Rows are points. Any point is a mix of the corners, with weights that add up to 1. It lies inside the corners' shape when no weight is negative. Say inside or outside, and name the corners with a negative weight.
In the rows, zero is written as 128.

Corners:
(1): [ 67 121]
(2): [155 210]
(3): [148  98]
Points:
[149 201] => inside
[ 92 143] => inside
[ 79 122] => inside
[ 93 143] => inside
[ 68 143] => outside (3)
[167 173] => outside (1)
[134 175] => inside

Corners:
(1): [164 182 109  72 185  67  82 169]
(2): [ 65  72  55 177 116 126 128  67]
(3): [127 105  72 159  98 159 143 184]
(4): [169 154 188  96 113  44  83 144]
(5): [125 151 173  54 113   7 150 176]
(6): [ 56 124  70 179  50 148 139 148]
(7): [104 123  57 145  40 223 154 101]
(8): [209 178 112 116 142  52 146 135]
(9): [ 40 125 130 141 165 204 156  99]
Points:
[118 123  86 151 116 123 132 112] => outside (5)
[140 141 127 122 128  81 120 140] => outside (7)
[108 140 107 126  99 106 128 148] => inside
[138 134 113 117 129  97 125 132] => outside (6)
[147 166 113  89 161  81  99 158] => inside
[121 129 109 120 112 116 135 122] => outside (6)
[ 95 128 103 125 105 133 129 141] => outside (8)

Corners:
(1): [134 134 131  88 128 146 188 169 180   7 140  82 150 130]
(2): [ 88 119 172 189 183  82 134 190  96 179 113 198  98 139]
(3): [148 162 126 162 171 116  86 142 116 108 137 179 184 101]
(4): [201  93  68 118 233  99  80 159 142 226 151 154  32 180]
(5): [134  67 157 136 108 117 215 178 165 147 116 135 199 117]
(6): [178 189 144  90 101 105  75 133 177 159 132 139 101 157]
(7): [156  90  67 167 150  82  84 101 147 215 170 132  37 120]
(8): [115  37 177 131 132  86 134 157 169 113  76 111 156 123]
(9): [124 192 141 108 130 110 128 123 143 101 134  55 188 115]
(10): [194 170 130 134 199 131 140  85 109 175 143 164  48 133]
(11): [ 77 201 125 106 107 157 124  91 171 114  89  99 173 151]
(12): [133 218 177  99  56 165  87  67 170  58 127  74 176 221]
(13): [153 107 153 152 112 174 117 199 230 125 118  88 177  83]
(14): [131 101 126 159 138 124 116 168  36 184  97 137  89 104]
(15): [136  77 137 124 162 147  89 157  78 184 177 217 109  75]
Points:
[150 128 124 116 130 124 102 141 163 137 130 115 131 143] => outside (2, 10)
[122 140 162 124 120 137 137 150 157 105 111 116 173 118] => outside (4, 7)
[136 114 117 160 180 128 130 161 117 145 137 175 136  98] => outside (6, 8, 9, 12)
[145 142 128 134 155 112 103 115 113 178 134 159 102 142] => outside (1, 13)
[144 127 118 133 127 123  93 128 144 167 129 123 123 133] => outside (1, 2, 10)

Corners:
(1): [113 127 116 121 133 130 109 134  97 145 146 108 114 120 170 182 125 169
 110 155]
(2): [179 110  98 144  98  88 151 107 123 124 111 156 144 128 114  81  93 166
 105 106]
(3): [ 91 149  81 109 168  83 131 114 149 119 211 149 117 118 156 138 135 133
 110 130]
(4): [117 142 135 128 150 137 106 118  89 132 145 148 148 135  89 168 142 109
  47  99]
(5): [123 134 130 119 136 109 108 146  87 105 137 113 127 151 119 102 164 133
 130  86]
(6): [136 142 137 124 171 108 154 158 146 137 131 128 120 162 144 120 117  88
 159  76]
(7): [141 150 114 110 163  78 215 150 149  95 164 135 167 100 143  55 149  86
  50 109]
(8): [233 152  94 208  92  70 231  38 153 137  95 167 129  45 128 104 118 131
  92 160]
(9): [146 126  48 146 141 102 190 136 105 156  91 103 150 131 168  72 134 112
 123 124]
(10): [179 110  86 110  97 147 181 131 111 136 105 123  66 180 189  92 109 168
 104 101]
(11): [114  80 115 108  53 184 142 150 174 152 172 108 155 107  88 159  68 156
 104 142]
(12): [249 120  77 189 102 111 217 126 161 120  87 109 131 148 139 102 120 145
  96  35]
(13): [117 196 129 207 171 132 112 115 111 144 138 171 114  99 162 141 134 122
 119 125]
(14): [ 94 136  90 157 171  83 180 137 150 118 148 149 122 140 126 139 124 141
 150  95]
(15): [115 124  98 167 124 102 101  96 145 113  85 124 186 139 150 103 159 103
 104  58]
(16): [170 142 103  74 125 156 136 199 223 112  86  96 110 102  95 134  79 147
 119 121]
(17): [136  81 120 126 122 146 144 148 163 122 156  87 124 104 112 139 104 130
  74 126]
(18): [ 74 110 137 140 132 128 138 117 142 241 187 186 132  54 103 138 136 141
  99 142]
(19): [114  70  70 162  72 118 120 144  74 167 135 171 124 135 231  82 169 102
 122  58]
(20): [ 95 144  66 140 174 156 118 108 112  86 162 182 134 139 184 149 205 134
 154 135]
(21): [ 81 136 107 143 157 124  80 166 137 112 176 142 145 168 145 177 174 108
 149 136]
Points:
[144 131 103 143 130 116 146 127 137 112 134 134 132 131 140 129 131 132
 112 109] => outside (9, 18)
[106 106  97 125 117 131 128 138 146 144 148 125 127 121 149 141 134 133
 133 131] => outside (2, 4, 7, 12, 13)
[138 121 100 134 129 118 148 130 129 123 136 130 134 129 137 119 138 129
 107 107] => outside (13)
[126 117 106 146 123 107 147 122 119 147 140 140 135 117 145 112 127 124
 105 115] => outside (12, 16, 20)
[133 124 111 132 127 131 138 133 133 131 140 132 136 125 123 135 126 129
  97 110] => inside

Corners:
(1): [113 117 198  92  73 179  89  65 150  69 107  64 106 113 169 195 136 106
 104  47]
(2): [151 184  59 147 174 160 188  96 134 184  95 151 193 172  97 112  92 122
  72 180]
(3): [223 187  64  37 129  96 196 200  98  29 173  93  89  89 124  74  62  96
 242 145]
(4): [120 168 176 144 151 107 111  99 126  63  62  47 152  82 164 103 155 197
 146 144]
(5): [131 140 137 199 173 141  57 109  56  86  89  95 179 135 126 158 176 135
  82  76]
(6): [175  82 182 131 147 133  71  51 201 145 114 165 170 157 146 147  35  47
  75  35]
(7): [199  63 178 189 148 131  92 130 110 182 159  94 157  59  76 146 106 139
 239 163]
(8): [ 93  90 175 161 104 167  86 110 109 180 104 123 150  65 149 155 183 117
 149  92]
(9): [104 182 123  57 207 135 138 233  64 114 145 203  93 178  84 209 132 129
 123  98]
(10): [ 74  42  83 213 157 108 177  98  99  89  69 151 139  11 220 186 182 172
  49 131]
(11): [150 158 203 102 143 135 146 150  78 121 181  57 116 152 102 171 162 124
 203 117]
(12): [ 78  80 111 107 159 160 120 118 110 124 122  75  90 178 177 127 126 163
 109  69]
(13): [162 136 184 104 183  96 176 190  98  65 103  74 168 100 157 126 158 182
 147 182]
(14): [170 110 122  95 175  99 106 117  64 105 124  88 182 125 118 102  97 115
 222 178]
(15): [ 66  70 192 194 135 171  88 168 187 186 111 209 171  86  99 151  90 151
 237 112]
(16): [ 80 169  50 152 107 119 191 163  57 166 180 157  99 189  79 104  99 134
 134 235]
(17): [166 103 100 112 132 181 125 118 153 122 179 154 188 141  72 134 158 111
 134 167]
(18): [153 198  83 106 136 118  73 143 132  96 151 109 115 220  80 215 144 107
  64  68]
(19): [104 184 228  94 198 138 113 220 128 127 171 197 180 101 135 234 106 142
 128 137]
(20): [ 94 194 156 122 160 211 116 198 180 143 141 169 124 158 151 214 163 138
 139 127]
(21): [207 141 102 133 113  85 116  49  59  64 122 112 164 114 125 172 118 163
 155 174]
Points:
[110 119 138 139 152 144 125 121 117 125 107 144 156 121 145 153 132 146
 120 135] => outside (3, 7, 11, 18)
[125 131 125 132 167 131 120 161 123 104 133 152 133 135 130 167 124 147
 119 120] => outside (1, 2, 8, 11, 14)
[122 127 144 122 147 142 124 126 112 116 128  97 130 137 137 146 134 143
 140 114] => inside
[141 133 136 133 135 132 123 120 112 115 133 109 143 127 126 145 123 132
 146 134] => outside (9)
[121 130 150 141 151 136 128 141 123 124 118 137 141 115 136 166 124 139
 128 117] => outside (14, 17)
